Each point is reached from the start by the listed moves, each made 0, 1 or 2 times, or once backwards (-1), plus a little noise. Is the number of moves made odd or even? Then give how often each move was made.

Moves:
(1): |  .26 | -.23 |  .23 | -.25 |
(2): |  .17 |  .00 | -.09 |  .08 |
Start: |  .05 |  .10 |  .01 | -.04 |
Points:
|  .39 | -.37 |  .57 | -.63 | => odd (2, -1)
|  .05 |  .10 |  .01 | -.05 | => even (0, 0)
|  .94 | -.34 |  .26 | -.38 | => even (2, 2)

Moves:
(1): |  .17 |  .08 | -.06 | -.07 |  .00 | -.09 | -.06 | -.04 |  .02 |  .07 |
(2): | -.11 |  .11 |  .02 | -.10 | -.13 | -.01 |  .04 | -.07 | -.01 | -.16 |
(3): |  .14 | -.08 |  .26 | -.04 | -.11 |  .08 |  .04 | -.02 |  .02 |  .02 |
(4): |  .05 | -.05 | -.02 |  .36 |  .05 | -.09 |  .06 | -.04 |  .19 | -.19 |
(5): |  .18 |  .07 |  .01 |  .11 |  .27 |  .20 |  .08 |  .08 | -.11 | -.08 |
(6): |  .01 | -.13 | -.17 |  .07 | -.09 |  .12 |  .10 | -.21 | -.03 |  .06 |
(7): |  .00 |  .01 |  .12 | -.05 |  .00 | -.17 |  .23 |  .03 | -.03 | -.01 |
(8): |  .02 |  .18 | -.09 | -.03 | -.12 |  .04 |  .18 |  .21 |  .10 |  .12 |
Start: | -.04 | -.04 | -.20 | -.12 |  .14 | -.12 |  .15 |  .05 |  .14 | -.05 |
Points:
|  .03 |  .14 |  .06 | -.22 |  .28 | -.27 |  .73 |  .11 | -.04 | -.31 | => even (0, 1, 0, 0, 1, 0, 2, 0)
|  .57 | -.17 |  .00 |  .34 | -.21 | -.20 |  .38 | -.43 |  .55 | -.35 | => even (2, 1, 2, 2, 0, 1, 0, 0)
| -.15 | -.36 | -.08 | -.11 | -.29 |  .11 |  .71 | -.40 |  .04 | -.16 | => even (-1, 1, 1, 0, 0, 2, 1, 0)
| -.15 | -.31 | -.31 |  .27 |  .32 | -.56 |  .54 | -.33 |  .12 | -.35 | => even (0, 0, -1, 1, 0, 1, 2, -1)
|  .38 |  .44 | -.94 |  .15 | -.22 |  .29 |  .58 | -.18 |  .41 | -.14 | => odd (2, 2, 0, 1, 1, 2, -1, 2)
|  .13 | -.06 | -.15 | -.35 | -.45 | -.34 |  .56 | -.06 |  .33 |  .28 | => even (1, 0, 1, 0, -1, 1, 1, 1)

Moves:
(1): |  .25 | -.09 |  .05 |  .10 |  .01 | -.04 | -.09 |  .02 | -.10 | -.06 | -.02 |  .02 | -.01 |  .14 |  .04 |
(2): |  .02 | -.03 | -.01 |  .00 |  .01 |  .04 | -.05 |  .00 |  .12 | -.02 | -.04 |  .05 | -.02 |  .01 |  .01 |
(3): |  .04 | -.06 |  .17 | -.07 |  .03 | -.07 |  .01 | -.19 |  .11 | -.06 |  .00 | -.10 |  .08 |  .05 | -.06 |
(4): | -.03 |  .05 |  .12 |  .09 |  .09 | -.04 |  .15 | -.08 | -.12 |  .14 |  .09 | -.04 | -.06 |  .17 |  .08 |
(5): | -.02 | -.06 |  .04 |  .11 |  .07 |  .01 | -.19 |  .02 | -.03 | -.19 |  .06 | -.02 |  .02 |  .04 | -.11 |
(6): | -.08 | -.03 | -.04 | -.07 |  .13 |  .22 |  .10 |  .15 |  .01 |  .04 | -.02 |  .07 | -.06 | -.10 | -.03 |
(7): | -.03 |  .06 |  .05 | -.24 |  .15 |  .09 | -.04 | -.12 | -.08 |  .18 | -.03 |  .05 | -.07 | -.04 |  .10 |
(8): | -.02 |  .09 |  .09 | -.05 |  .04 | -.03 |  .04 |  .09 |  .07 | -.05 | -.01 | -.06 | -.02 | -.07 |  .06 |
(9): |  .03 | -.01 | -.09 | -.02 |  .14 |  .06 |  .14 |  .02 |  .06 | -.03 | -.01 |  .14 |  .06 |  .09 | -.02 |
(10): |  .10 |  .02 | -.03 | -.10 | -.02 | -.03 | -.08 |  .04 |  .12 |  .04 | -.01 | -.07 | -.05 |  .14 | -.07 |
(11): |  .04 | -.04 | -.04 | -.10 |  .03 |  .07 | -.02 | -.04 |  .05 |  .02 |  .07 | -.01 | -.06 |  .10 |  .06 |
(12): | -.08 | -.12 |  .00 |  .00 | -.02 | -.06 | -.06 |  .09 | -.02 |  .00 |  .15 |  .10 | -.02 |  .05 |  .03 |
(13): | -.03 |  .05 |  .00 | -.12 | -.05 |  .20 |  .00 | -.02 | -.01 |  .06 | -.12 | -.11 |  .19 |  .08 |  .17 |
(14): | -.11 | -.01 | -.01 | -.07 |  .05 | -.03 |  .07 | -.05 | -.02 | -.04 | -.14 | -.09 | -.10 |  .19 | -.02 |
Start: | -.07 | -.04 |  .02 | -.12 |  .00 |  .11 | -.05 | -.03 | -.03 |  .12 | -.04 | -.02 |  .07 |  .03 | -.02 |
Points:
|  .46 | -.17 | -.09 |  .43 | -.22 |  .23 | -.12 |  .02 | -.23 |  .06 | -.31 |  .08 |  .50 |  .81 |  .34 | => odd (2, 2, -1, 1, 0, -1, -1, -1, 1, 0, -1, 0, 2, 0)
|  .25 | -.37 |  .15 | -.44 |  .38 |  .01 | -.57 |  .36 |  .18 | -.34 | -.08 |  .19 | -.13 |  .55 |  .07 | => odd (2, 1, 0, -1, 1, 0, 1, 2, 1, 1, 0, 2, 0, 1)
| -.35 | -.22 |  .28 | -.91 |  .60 |  .94 | -.58 |  .14 |  .19 | -.09 |  .10 |  .20 |  .45 | -.19 |  .44 | => even (0, 1, 1, -1, 2, 1, 2, 2, 1, -1, 1, 2, 2, -1)
